Each row of a before or after table is a point. One or more steps were done to the points. Then noise was added and the rows were shuffled. The steps act on how far a point lies along the listed directions, d1 being the first. Write out the steps. A step turns or swaps two directions, mirrors them in a line or flattens them onto one, adds a multiple of one to another, or multiplies one. Angles are multiples of 10 degrees, from the lower direction toward the higher: turns from -170 to 170, lines from 10 to 170 but not 90. Use the fewest steps. Two steps may share a direction if one is a turn and the other turns, adds or multiplies; they go together, in the order done. Otherwise the lowest direction goes first.
In the rows, zero is written as 128.

Directions:
(1): [120 194 152]
(2): [155 153  67]
(3): [ 63 130 100]
Before (10 x 3):
[[106 126 188]
 [194 119  39]
 [100  93 132]
 [189  66 118]
 [167 124  77]
 [ 90 154 110]
 [202 103  58]
 [115 105 159]
 [150 139 108]
 [ 98 148 183]]
After (10 x 3):
[[ 78 106  34]
 [164 160 114]
 [139 106 161]
 [160 101 136]
 [102 114  73]
 [ 73  91  51]
 [106 140  99]
 [141 129 191]
 [144 156 188]
 [ 84  59 111]]
Steps: mirror d2 and d3 in the line at 20 degrees

Directions:
(1): [ 77  56 130  61 141 143 148 109]
(2): [129 181 115  96 107 198 191 143]
(3): [ 86 150 173 170 167 105 188  87]
Before (8 x 8):
[[ 93  88 131 112 149 113 111 120]
 [ 97 125 145 124 152 129 177 100]
 [175 202 117 181 113 136 113 151]
 [116 126 130 121 143 123 129 123]
 [112 114 137 105 133 143 142 101]
 [111 111 131 103 136 146 164 118]
 [103 104 129 110 128 108 136 121]
 [111 111 112 113 130 148 150 120]]
After (8 x 8):
[[123 128 139 164 134  72 112 119]
 [131 139 129 137 140 114 118 128]
 [138 141 145 161 136 108 114 103]
 [129 143  77  23  84 248 172 168]
 [125 130 126 165 141 109 131 114]
 [114 116 150 186 163  61  83 113]
 [164 178 119 161 121 127 129 137]
 [142 143 139 166 141 108 133 120]]
Steps: turn d1 and d3 by 120 degrees; add -1.5 times d3 to d2

Directions:
(1): [117 137 150 101 140 106 153 146 204  55  62]
(2): [102 169  98  50 141 174  59 166 143 129 147]
(3): [155 181 167 148 178 100 133 137 194 186 171]
(4): [ 80 192 175 146 142 139 151 172  65 148  78]
(5): [ 76 135 154 113 171 165 175  73 120  81 192]
Before (9 x 11):
[[ 99 129 146 137 145 138 178 102 106 109 167]
 [153  76  84  90 132 103 119 100 188  77 177]
 [ 86 146 217 184 167 112 217  89  77 172 162]
 [ 86 120  70 105  53 155  97 205  37 166  33]
 [102 111 136 122  85 125 125 159 173  69  54]
 [140  99 146 173 144 136 161 103  80 116 187]
 [124 143 116 120  98 131 108 194  53  87  70]
 [141  88 103 130  85 121 143  67 147  54  53]
 [181 118 101 144 101  94 167 101 172 122 162]]
After (9 x 11):
[[102  97 112 138  70 138 111 150 124  87  77]
 [ 83 148 223 177 173 110 227  91  96 161 157]
 [138  82  92 133  75 124 133  62 124  60  70]
 [158  73  79  99 125 111 121 103 171  84 176]
 [125 149 126 121 104 127 117 198  65  82  65]
 [138 110 162 164 154 119 167 109 113 101 164]
 [ 86 132  93  95  65 135 106 217  87 135   7]
 [ 95 131 147 142 149 139 181 103 115 108 162]
 [181 113  98 140  98  96 169  95 166 126 164]]
Steps: flatten d1 and d3 onto the line at 110 degrees

Directions:
(1): [ 60 113 140 196  97  95 114 151 122 184  68  41 101 135 156 102  94 138]
(2): [113 174 187 114 100 182 113  86 121 129  80 170 165 118 210 169  62 115]
(3): [120 138  29  63 140 131 123 109 150 140 106 140  69 126 218  78 139 141]
(4): [ 77 134 172  96 211  99 176  59 157  91 143  84 116  92 118 125  96 182]
(5): [ 86  99 105 112 105 127  38 172 107  60 157 137 171  82 125 100  85 187]
(6): [105 205 153  77  75 110 122 132 156 195 216 120 139 155 108  81 103 128]
Before (13 x 18):
[[100  89 195 205 150 138 144 121 129 139  67 108 118 150 147 170 122 108]
 [ 98 104 159 144 168 115 145  86 143 101  59  91 124 108 170 140  85 153]
 [155 120 180 119 209 116 230  72 157 110 208 112 104 137   8 159 168 126]
 [117  59  76 118 214 112 150 128 140  73 110 117 111  98 135 110 166 173]
 [127 133 186 129 138 149 108 115 127  79 139 139 169  93 102 157 109 137]
 [142 162 177 148 115 142 134 113 107 106 149 149 191 107 113 168 119 109]
 [151 109  80 133 193 104 170 127 132 123 103 116  80 147  98 135 180 115]
 [166  95 129 176 139 152 122 138 101  79 107 167 148 101  93 181 140 113]
 [163  85 110 180 159 132 124 157 101 113  90 129 128 122 107 166 141 112]
 [123 102  87 157 122 110 124 168 127 153 116 102  79 131 156  94 156 111]
 [135 124 164 124 145  83 136 162 119 113 200 133 134 115  66 105 151 153]
 [128 141 152 143 177 119 192  99 120 137 109 116 101 142 117 139 149 101]
 [136 133 182 128 191 137 185  71 146 129  96 121 142 136 117 181 132 118]]
After (13 x 18):
[[200 164 117 125  85 138 163 133 149 199 115 161 115 191 151 136 166  55]
 [105 124 156 128 141 128 111 124 108 107  84 148 123  96 201 128  99 150]
 [118 148 178 109 155 122 157 107 141 115 161 133 118 106 129 133 117 128]
 [ 81 170 126  93  79 135  65 162 103 123 167 157 161 122 143  83  86 137]
 [ 93 201 192  97 115 131 132 101 134 149 153 138 154 141 125 133  74 121]
 [ 41 149 136  94  34 182  14 144 111 107 136 156 176  89 210 107   6 168]
 [151 187 131 137 145 110 235  75 174 234 118 100  48 168 128 133 160  75]
 [153 191 147 109 165 117 221  80 163 220 137  98  76 172 134 135 133  90]
 [124 124  67 145 117 110 123 149 113 140 123 106 115 120 150 100 151 125]
 [124 164  94  79 117 129 133 129 173 192 171 155  85 180 159  83 161 105]
 [154 134 104 154 118 143 149 126 136 171  81 122  74 152 154 125 177  78]
 [169 201 234 149 135 157 245  66 162 231  90 144 138 197 160 182 149  43]
 [109 154 102  91  60 132  57 171 130 174 150 137 163 156 146 100 110 124]]
Steps: turn d1 and d3 by 150 degrees; multiply d1 by 0.4; turn d2 and d4 by -140 degrees; turn d5 and d6 by -130 degrees; multiply d5 by 2.5

Directions:
(1): [198 194 145 196 141 124 143  88 138 139 218  87 157  93 108 144  96 141
 171 104 161  84 127  61]
(2): [ 84 149 165 108 115  49 166 170  99 182 148 169  26 152 131 157 131 166
 129  88 159 141 138  61]
Before (10 x 24):
[[153 191 149 129 142  73 160 139 118 192 194 133  58 132 118 152  99 158
  166  81 174 132 152  53]
 [107  64  95 115 140 170  70 113 116 102  90 159 139 143 134 100 137 116
  114 156  82 132 115 208]
 [ 86  98 132  89 130  88 128 148 125 125  91 137  86 166 144 147 167 145
  125 124 116 140 115 141]
 [ 98 132 130 113 103 123 137 136 132 143 106 115  95 126 134 134 150 114
  106 128 100 131 123 146]
 [ 52  91 139  76 119  93 151 178 100 160  71 196  44 159 136 141 150 127
  105 124 112 167 125 131]
 [135 179 162 170 115  88 154 128 120 179 228 106  77 114 115 150 112 158
  190  94 181 128 130  40]
 [225 190 131 208 155 154 141  51 160 115 223  66 187  81  92 148  82 129
  175 118 157  52 125  53]
 [ 89 113 136  80 130  85 148 171 124 142 128 138  86 162 124 148 128 144
  129 143 140 145 119 108]
 [ 82 120 120  88 119  83 127 152 107 146 124 156  78 148 132 135 155 140
  141 114 145 139 140 138]
 [ 94  74 144  80 121  90 117 158 113 137  84 191  69 136 138 119 123 129
   96 111  85 155 130 154]]
After (10 x 24):
[[121 158 131 127 127  81 134 129 113 154 173 130  95 128 120 142 138 147
  164  98 164 113 140  99]
 [129 127 171 119 126  58 141 146 110 166 154 179  53 121 125 140 101 152
  126  78 120 130 135  86]
 [ 65  76 124  93 128 107 100 150  92 143  99 198  57 164 138 124 142 145
  114 127 106 144 123 158]
 [107 154 140 127 104 111 147 136 131 154 133 112  86 123 129 144 142 123
  119 117 113 123 124 119]
 [110 162 166 142 128  68 177 150 101 186 167 167  45 131 119 165 119 149
  152  87 154 125 126  45]
 [190 162 121 199 131 176 114  81 152 117 213  55 193  86 112 117 108 118
  192 135 150 111 119 104]
 [130 148 143 121 140  90 155 148 132 145 177 113 110 141 115 154 109 149
  154 132 153 120 119  74]
 [189  98  77 149 153 231  90  56 174  54 106  72 250  99 111 102 117  80
  127 181  90  88 116 190]
 [116 139 149 124 137  69 146 135 125 141 144 124  78 154 135 163 150 161
  151 100 139 118 117  92]
 [220 193 119 171 161 150 127  83 150 142 204  79 170  97 108 129  86 124
  180 113 152 104 142  97]]
Steps: turn d1 and d2 by -70 degrees

Directions:
(1): [237 144 106 103 147  63  99 120  91 103  77 157 110 140 113  91 169 192
 121  79 140  99 101 111 104 163  65 110 248 150 132 167 111 144 171 160
 103 175 103 188 133  40 150 106  63  95 139  68 136 135  58 109 198 124
 104 163 152 168 101  90 114 150  74 125]
(2): [163 121 143 129 194 195  51  97 100  66 188 155  79  98 146  76  96 116
  80 139 207 120  80 154 180 173  86 164 160 156 112  52  91  90 114 149
 204 138  88 109 203 191  94  98 103 192 135 171 118 115 150 126 111 153
  41 135 130  98 101 103  63 118 119 161]
(3): [121 202 124 190 106 138 133  67 115 199 142 173 167 161  74  80  74 169
 159  75 113 159 119  69 123 108 118 138 112 218  78 162 152 107  87 147
 110  99 146 109 221 140 184  35 130 107 222  99 110 139 190 127 123  70
 147 144 108 145 137 140  60  74 133 110]
(4): [126 127 146  71 102 157 201 142  70  85 121 138  74 129 127 134 121  21
 185 166  76 158  53  79  83 108 125 170 194 167 166 122 157 150 100 174
 107 144 146 147 114 156 232  70 157  97  87 149 178 173 110 160  49 144
  68 100 125 125 122 167  82 187 101 125]
Before (12 x 64):
[[ 76 135 134 128 103 117 185 144 134 173 106 121 151 150 106 146 139 130
  163 118  72 147 144 113  87 103 140 117 108 142 141 154 141 137 130 147
   84 118 166 127  91 111 164 142 153  82 137 116 138 163 134 133 115 106
  157 121 126 146 137 168 150 130 136  98]
 [144 182 125 162 125 134 126  77 125 161 154 157 145 152 104  82  86 185
  131  68 130 148  99 104 137 129 105 126 144 215  88 149 140 110 114 152
  112 128 119 118 204 134 164  58 123 123 187 116 130 134 168 117 145  88
  124 136 121 121 132 133  78  81 133 113]
 [ 52 166 120 195  50  95 172 113 168 240  99 126 215 185  80 154  95 178
  155  85  74 133 222 113 118  76 179  92  42 130 109 194 175 127 113  94
   81  62 157 111 117 102 127 126 170  89 213  94 103 101 163 113 132  79
  235 119 103 147 165 168 167  73 161 107]
 [167 108 102 104 122  79 150 146 126 111  89 116 127 132 125 142 164 118
  139 125 123 117 124 132 117 130 118 102 175 125 149 152 119 163 158 126
   99 131 144 137  87  90 135 145 102 111 116 107 147 145  77 148 132 157
  141 130 129 151 112 141 133 173 106 131]
 [168 125 129  80 107  57 183 155  96 111  61 107 133 150 121 137 149 128
  168 118  82 137 106 117  59 112 120 101 208  98 178 189 150 178 160 148
   79 170 116 173  68  48 182 155 128  74  93  91 157 164  66 131 149 133
  133 142 129 171 135 106 157 179  90 112]
 [121 116 122 102 114 101 172 153 133 125  96 122 127 134 118 145 145 123
  142 156 109 123 146 137 109 121 149 113 138 118 137 151 128 150 153 105
  106 140 144 141  77 106 123 149 134 106 108 127 135 147 122 115 126 132
  143 125 153 131 136 133 162 155 121 121]
 [108 145 149 118 110 144 157 129 108 148 148 143 117 147 119 139 102  65
  165 144  96 161  98  92 110 114 122 138 117 162 126 129 170 123 108 135
  113 112 155 115 136 151 175  86 155 121 136 136 133 158 150 145  86 142
  130  93 111 113 146 157 102 132 133 127]
 [149 121 130  86 122 134 149 150 100  81 126 126  87 113 126 126 146  99
  144 150 106 140  86 118 104 122 125 141 183 120 144 113 117 150 132 142
  131 143 108 141 118 123 141 111 121 128 101 143 149 135  98 160 103 134
   82 125 131 119 116 136  99 158  95 130]
 [150 154 133 140  94  96 138 129 141 165  98 147 164 153 115 127 127 168
  141  88 125 129 124  84  92 129 134 115 125 161 135 166 152 139 133 133
   95 123 131 139 129 104 137  96 121 103 157  98 135 138 136 115 162 104
  157 141 122 159 148 132 134 115 120  99]
 [ 91 130 139 123  99 165 143 131 150 148 144 136 142 146 121 138 105  79
  130 142 120 149 111 122 135 111 147 143  81 137 128 109 131 120  96  92
  137 115 142  87 141 173 131 125 155 144 140 155 133 145 165 156 114 121
  127 114 119 114 143 143 143 108 150 136]
 [ 78 176 134 158  59 145 179  92 102 186 135 133 154 140  98 107  80  96
  181 124  85 179 105  65 126 105 137 130 107 195  96 154 172 140  81 140
   98  79 160 111 169 152 237  48 157  87 179 124 119 146 191 155  80  92
  138 112 131 143 156 158  81  96 135 120]
 [ 82 108 139 133 131 174 125 119 138  93 164 131 116 122 140 140 102  82
  118 158 153 129 114 139 142 116 161 152  95 120 134  95 122 114 117 108
  166 105 130 106 142 193  96 153 162 166 115 177 122 122 159 126  95 143
  115 105 117 108 130 139 126 128 168 150]]
After (12 x 64):
[[155 153 138 107 121 117 140 119  91 139 119 156 107 158 119 125 118  94
  163 124 103 146  89  87 100 136  89 130 171 176 127 142 166 130 129 152
  104 128 143 140 133 107 192  83 128 109 139 111 136 163 119 135 123 141
  115 109 113 132 136 136 102 143 110 128]
 [132 180 125 144  75 119 163  88  79 169 115 147 139 137  85  85  97 121
  173 101  97 171  86  57 119 127 105 125 167 213  98 165 162 149  99 158
   85 106 143 142 179 112 251  29 126  73 180 101 126 146 162 145 103  94
  123 129 141 163 145 142  65 110 108 119]
 [171 132 123  96 134 105 119 145 105  99 111 125 104 122 122 118 158 154
  123 128 123 118 104 126 113 142 105 123 190 113 131 128 105 147 155 136
  126 142  98 156 122  87 110 125  92 129 115 116 136 123  82 142 153 128
   95 145 146 128 114 110 111 140  90 129]
 [ 99 142 130 126 120 113 172 136 121 157 105 130 137 147 105 130 144 140
  159 112  82 137 129 114  92 123 122 122 134 152 142 158 131 135 136 152
   90 131 147 138 105 106 165 129 139  83 142 108 136 161 124 133 125 104
  138 132 128 143 131 157 136 131 127 104]
 [135 148 134 151 101 105 127 127 154 173 114 143 174 147 115 125 117 172
  126  90 134 125 138  97 106 130 142 115  98 153 124 148 144 129 125 125
  110 112 131 126 132 114 114 103 125 115 164 110 124 125 153 110 156 108
  160 142 119 148 147 124 134 102 129 105]
 [120 130 138  94 100 156 156 129 125 125 127 145 123 150 114 123 111  63
  146 140 106 150  79  99 115 119 126 148 139 158 140 124 136 135  98 113
  123 139 140 107 141 157 167 107 148 125 130 143 154 158 143 161 106 124
   99 118 123 127 133 151 122 132 121 132]
 [130 118 122 107 118  99 158 143 132 124 101 125 120 132 116 136 144 135
  129 152 115 120 151 140 119 127 140 107 139 127 133 144 120 146 157 104
  117 133 139 142  84 104 115 149 129 108 113 124 126 150 124 111 134 132
  138 126 148 127 132 126 162 145 118 123]
 [177 126 125 115 132  51 122 138 127 125  72 107 154 145 121 124 147 195
  124  92 131 113 149 149  97 131 117  82 173  79 152 180 124 155 179 117
  102 167  92 159  90  36 111 183 103 105 120  82 120 139  73 103 196 127
  161 161 131 170 136  81 176 140 108 119]
 [134 180 126 169 122 135 127  76 140 174 155 153 150 148 104  87  79 193
  130  71 132 145 115 103 142 129 110 125 126 209  83 147 134 111 114 141
  114 122 123 111 198 137 153  67 126 128 193 113 129 128 174 116 148  85
  137 132 125 120 140 135  89  71 141 112]
 [ 42 161 132 162  55 135 199 109 138 210 121 128 180 184  86 152  77 111
  169 115  69 150 180  90 118  65 179 124  64 155 117 169 181 121  89 119
   94  67 162 108 126 142 163  92 186  87 186 126 126 118 167 133  74  95
  187 103  92 129 161 192 133  95 153 111]
 [160 106  96 124 127  80 122 139 144 123 105 114 142 128 126 140 166 149
  119 116 144 106 151 154 137 139 115  91 145 111 139 137 108 153 162 110
  118 124 139 127  99  89  95 169  91 128 127 107 129 131  88 137 154 152
  153 139 128 151 113 134 147 153 116 138]
 [106 115 142 105 121 162 155 124 112  77 145 146  92 127 136 135 119  56
  143 153 132 135  80 116 113 118 142 154 146 140 151 111 132 130 115 139
  138 126 138 131 129 175 142 125 160 139 104 169 146 148 135 136  82 153
   88 101 117 118 127 143 111 156 141 144]]
Steps: turn d1 and d4 by -60 degrees; multiply d2 by 0.7
